Each row is a point. The last column is the point's height on a tilted bowl or saddle (a function of degree 2), plus a little noise. Count its main directions that bend up, bend down and stay straight.
In the rows, 128 means zero.

Points (10 x 3):
[[171 120 140]
 [130 124 165]
 [106 119 166]
 [ 87 139 154]
 [163 137 144]
 [ 70 105 145]
 [ 79 105 152]
 [123  88 159]
 [132 114 164]
 [105  93 160]]
Directions: 0 up, 2 down, 0 straight

Points (17 x 4):
[[168  91 119 113]
 [ 53 137 144  97]
 [122 160 137 137]
 [105 110 155 163]
 [113  99 133 178]
 [114  99 112 175]
 [125 149  93 127]
 [ 86 120 135 168]
 [ 96 131  81 122]
 [115 177 116  89]
 [104 144  91 122]
 [ 81 124 100 153]
 [174 102 116 120]
 [185 127 144 148]
 [ 93  96 151 168]
 [111 144 117 152]
 [151 148  93 132]]
Directions: 0 up, 2 down, 1 straight

Points, 26 rows:
[[140 104 141 119 132]
 [124 167 119  70 184]
 [134 131 127 126 125]
 [ 99 130 159 116 120]
 [153  95  76 120  85]
 [171 135 110 168 127]
 [163 123 172 130  99]
 [104 128 141 125 126]
 [155  87 125 158 148]
 [ 60  76 113 150  60]
 [110 146 101 143 141]
 [176 157 182 140  52]
 [122  88 148 117 134]
 [111 142 118 142 139]
 [ 87 124 155 130 109]
 [166 158 150  75 125]
 [ 89 152 174 183 120]
 [ 57 141  88 129 131]
 [121 103 168 115 121]
 [ 83 134 158 160 111]
 [122 104 146 120 128]
 [103 127 120  98 147]
 [117 144 132 163 147]
 [118 118 182 157  90]
 [122 113 128 177 154]
 [153 163 123 131 110]]
Directions: 2 up, 2 down, 0 straight

Points:
[[135 153 127 140 102 132 145]
 [114 143 128 141 161 113 131]
 [142 177 120 124 119 148 154]
 [158 111 181 101 133 142 159]
 [105 168 101 138 104 170 161]
 [171 170 136 156 133 184 175]
 [147 100 117 125  63 112 159]
 [129 141 162 200 122 133 151]
 [156 181  87 115 118 135 165]
 [ 88 105 143 121 113 115 141]
 [114  97 126  69  64 113 165]
 [ 50 138 109 165 164 100 153]
 [116  93 137 141  76  86 145]
 [108 138  98 149 154 144 148]
 [120 135 111  84 155 131 149]
 [120 131 119 116 103 152 146]
 [103 162 137 137 128 110 130]
 [126 115 163 109 161  88 137]
 [111  95 131 142  82 113 145]
 [134 182  99 110  58 131 171]
 [137 128  48 103  97 117 165]
 [140 117 138 136 142 146 143]
 [130  78 168 148 127 177 165]
 [154 159 127 164 114 121 151]
 [158 147  74 126 145 123 152]
 [139 122 113 117 100 150 150]
 [115 114 104  86 145 129 151]
 [180 158 116 180 131 132 171]
 [108 138 131  47 120  70 172]
 [166 122  99  90  97 110 164]
 [132  58 140  62 130 158 181]
 [109 116 107 134 157 146 147]
 [115 121 130 131 130 148 142]
 [160 146  98 148 155 131 148]
 [151 119 177 100 156 178 160]
 [127  91 130  52 175 156 175]
 [150 108 129 127 120 170 154]
 [118 127 158 129 109 110 135]
 [ 91 123 124 123 208  87 142]
 [ 79 107 119 142 102 102 141]
 [116 113 133 135 116  98 136]
 [111 144 149 125 119 215 167]
 [165 100  88 155 113 141 167]
 [146 124 112 129 138 134 143]
 [111  99  93 132 141 163 156]
 [149 161 113 110 127 163 156]]
Directions: 4 up, 0 down, 2 straight
